Each row is a point. To make a cloud, some directions were put in groups of two or more. Within a group, all points are equally far from the middle, so they leave a hole (a ring in 2 directions, a hollow ball in 3). The other directions are filled evenly. Then the cloud was stretched, turned, moved and blurred a little. Count the holes, and give their numbers of directions, smallest first.
(in the rows, 128 means zero)

Cloud (14 x 2):
[[157  90]
 [ 94  93]
 [169 131]
 [162  97]
 [127  79]
 [ 98  90]
 [119  79]
 [ 85 133]
 [ 96 152]
 [ 83 114]
 [ 92  96]
 [136 164]
 [147 159]
 [169 117]]
Holes: 1 (2)

Cloud (22 x 3):
[[122 137 105]
 [160 109 106]
 [115 100  83]
 [110 119 207]
 [171 143 159]
 [144 156 129]
 [148 110  93]
 [108 150 150]
 [ 36  92 125]
 [151  96 156]
 [ 78 108 144]
 [116 105 121]
 [173 110 132]
 [131 131  75]
 [102 102 196]
 [ 94 139 147]
 [ 58 112 113]
 [151  97 137]
 [130 100  63]
 [123 138  95]
 [118  94  79]
 [118 128  96]]
Holes: 0

Cloud (56 x 6):
[[142  61 117 154 134 115]
 [156 154 144 176 121  92]
 [123 189 111 139  94 128]
 [174  81 150 116 101 168]
 [163 128 149 147 154 171]
 [ 99 142 127  71 152 159]
 [155 100 127 144 182 159]
 [102 101 163 109  97 171]
 [124 159 161 109 121 192]
 [ 87 142 128  78 136 136]
 [ 70 147 162 133 167 105]
 [101 110 173 151  84 106]
 [ 85  91 137 157 158 102]
 [104 189 116 134 125 152]
 [110  87 194  95 127 130]
 [130 152 156  67  87 162]
 [186 156 111 116  79 134]
 [165 110 144 177 102 127]
 [150 174 159  84  92 162]
 [109 187 112 138 120 149]
 [147  78 126 157 167 113]
 [133 181 103 161 140  95]
 [115  78 187  99 113 166]
 [ 86 118 138 113 178 177]
 [ 72 160 159 128 165 108]
 [127 195 161 102 139 149]
 [158  68 151 128 127 114]
 [ 94 163 134 131 154 175]
 [171 105  83  99 135 156]
 [141 131 114 185 139 140]
 [165 132 164 172 124 113]
 [127 151 107 126  78 147]
 [122 178 101 158 146  94]
 [160  64 165 116 115 148]
 [ 74  85 168 122 162 138]
 [160 158  73 135 161 133]
 [178 149 150 124  82 110]
 [ 88  88 192 103 122 127]
 [ 85 184 148 109 162 130]
 [ 78 121 149 158 173 144]
 [122 128 137  60 113 172]
 [155  94 117 124 179 169]
 [ 87 179 110 117 161 143]
 [141 100 157 114 160 113]
 [129 148 184  81  86 134]
 [180 178 130 126 100 128]
 [164 140 155 118 119 188]
 [101 198 162 108 141 141]
 [ 86  90 116 133 158 150]
 [116 150 124 148 102 159]
 [170 172 136 151 108 102]
 [ 80 149 161 101 165 119]
 [104 157 158 126 131 183]
 [151  89 182 109 102 172]
 [130 178 131 162  98  91]
 [ 93 144 160 137 160 176]]
Holes: 3 (2, 2, 2)
